Each row of a before or after table is a point. One or more steps were done to the points. Then noise was added and the rows were shuffled. The steps act on columns, c1 being the first. Write out the steps. A step turns or swaps two columns, mirrors them in a line or flattens them onto one, adds a multiple of one to another, or multiplies or shifts one. Angles are multiples of 10 degrees, from the lower column toward the higher: turns from -170 to 170, lines from 10 to 170 but not 90. Use the fewest steps. Two steps may share a column if one is a turn and the other turns, adds or multiplies; they go together, in the order done. Otherwise the lowest column goes first.
In the rows, 128 means zero.

Before (14 x 3):
[[151 116 133]
 [141  62  96]
 [120 133 163]
 [165  83  56]
 [114  92 178]
 [118 100 160]
 [156 138 156]
 [ 90 154 120]
 [109 118 161]
 [206 124 145]
 [112 152 138]
 [ 81 139 133]
 [133  74  82]
 [155 162 152]]
After:
[[191 148  97]
 [172  65 142]
 [130 147 161]
 [150 121 132]
 [188 113  56]
 [ 86 147 122]
 [ 94 165 134]
 [151 154 159]
 [118 132 163]
 [110  87 151]
 [129 103 155]
 [ 98 128 139]
 [176 153  82]
 [152 159 177]]
Steps: mirror c1 and c2 in the line at 150 degrees

Before:
[[146 122 217 140]
 [138 143 118 133]
 [118 118 123 128]
 [135 131 120 136]
 [144 116 129 126]
 [151 120 120 120]
 [144 119 126 120]
 [103 131 141 121]
 [145 141 140 134]
 [134 147 118 139]
 [132 143 133 116]
 [145 137 118 122]]
After:
[[111 141 140 102]
 [142 114 128 122]
 [143 117 218   6]
 [125 128 118 148]
 [122 134 117 155]
 [124 131 131 109]
 [131 124 141 117]
 [133 122 119 137]
 [145 113 121 132]
 [132 126 122 149]
 [146 117 132 123]
 [127 129 124 137]]
Steps: flatten c1 and c2 onto the line at 140 degrees; add -1.5 times c3 to c4

Before:
[[122  81 189  91 168 101]
 [124 152 112 182  59  88]
 [179  99 182  97 151  82]
 [149 157 141 174  96 138]
 [151  78 120  90 141 156]
 [127 156  81 154  67 137]
 [159 128 124 129 151 104]
 [119 157 109 152  76  89]
 [142 139 109 108  91 106]
 [154 148 106 129  93 128]
 [151  68 181 124 140  61]
 [148 107  93 135 174 145]
 [171 103 113 133  83 118]]
After (13 x 6):
[[103 160 107 133  78  87]
 [147 115 187 100 190  97]
 [148 147 180 144 186  60]
 [109 169  86 144  71 138]
 [106 141 135 172  81 138]
 [153 181 118 161 127 116]
 [169 144 121 124 179 158]
 [145 142 105 150  88 132]
 [133 100  95 146 169 146]
 [188 119 183 148 169  79]
 [157 156 109 128 100 104]
 [ 83 175 109 160  69  84]
 [148 107 128 156 143 101]]
Steps: turn c1 and c4 by 50 degrees; mirror c2 and c5 in the line at 120 degrees

Before, 12 rows:
[[128 100 192 135  39 158 136  78  78]
 [143 131 149 168 123 170  54 153 136]
 [106  99 194 101 128 100 152 108 124]
 [ 74 106 152 105 157  93 126 115  86]
 [174  92 137 162 126 127 109 185 123]
 [151 143 113 174  80 119  91 138 136]
 [119 101 161  80 171 100 141  61  90]
 [153 131 177 198  93 134 157 110  95]
 [114  62 127 111 173  98 158 112 102]
 [107 104 167 107 137 105 119 108  63]
 [101  55 166 148 143 113 123 101 115]
 [126 148 140 156  82 181 130 133 114]]
After, 12 rows:
[[140 119 152 168 123 171  55 127 138]
 [105  94 114 134  37 156 133  48  94]
 [112  73 117 110 167  96 159 118 112]
 [119 108 140 100 126  98 153  57 114]
 [146  84 163 165 130 127 106 151 148]
 [ 86 112 122 103 165  97 126 103  72]
 [144 128 127 167  83 125  93 148 146]
 [104 115 107  80 169  98 142  71 107]
 [121 120 133 198  94 136 161  79 124]
 [106  46 122 150 139 110 116  82 105]
 [ 87 106 133 100 135 104 118  83  79]
 [116 136 137 155  76 179 131 119 119]]
Steps: flatten c1 and c9 onto the line at 50 degrees; add -0.3 times c4 to c2; turn c3 and c8 by -60 degrees; multiply c3 by 0.7

Before:
[[182 134 126 156 103 104  71 171 138 207 151]
 [ 56 121 150 169 120 160 137 167 144 117 127]
 [173  94 141 168 164 154 142 158 115 156 125]
 [189 133 141 121  85 119 146 136 134 107  96]
 [115 111 139 161 156 103  71 172 148 112 130]
 [125 118 149 162 106  91 155 181  92 114 138]
 [161  82 137 141  85 105 142 144 141 155 112]
 [186 107  42 156  88  96 139 180  36 144 100]
 [141 121 128 129 107 110 147 112 137 108 140]
 [150 103 148 163  93 172  83 142 148 106 159]
 [189 103 128 168  95 158 120  88  69 111  90]]
After:
[[160 103 155 121  86 137  96 145 140 156 147]
 [150 108 152 171  91 125 214 143 149 105 144]
 [125 113 144 153 105 139  72 182  92 114 152]
 [189 116 139 115  94 108 155  88  69 111 180]
 [184 131 125 161 104 194 193 171 137 207 141]
 [ 57 114 146 148 120  94 131 166 144 117 163]
 [114 116 143 145 156 195 194 172 147 113 155]
 [141 126 132 138 108 129  93 113 137 109 122]
 [184 164  88 116  88 147  95 181  35 146 167]
 [173 109 152 146 163  93 121 158 116 155 164]
 [189 122 131  99  86 121  98 137 133 107 137]]
Steps: flatten c2 and c3 onto the line at 130 degrees; mirror c4 and c11 in the line at 30 degrees; multiply c7 by 1.6; turn c6 and c7 by 150 degrees
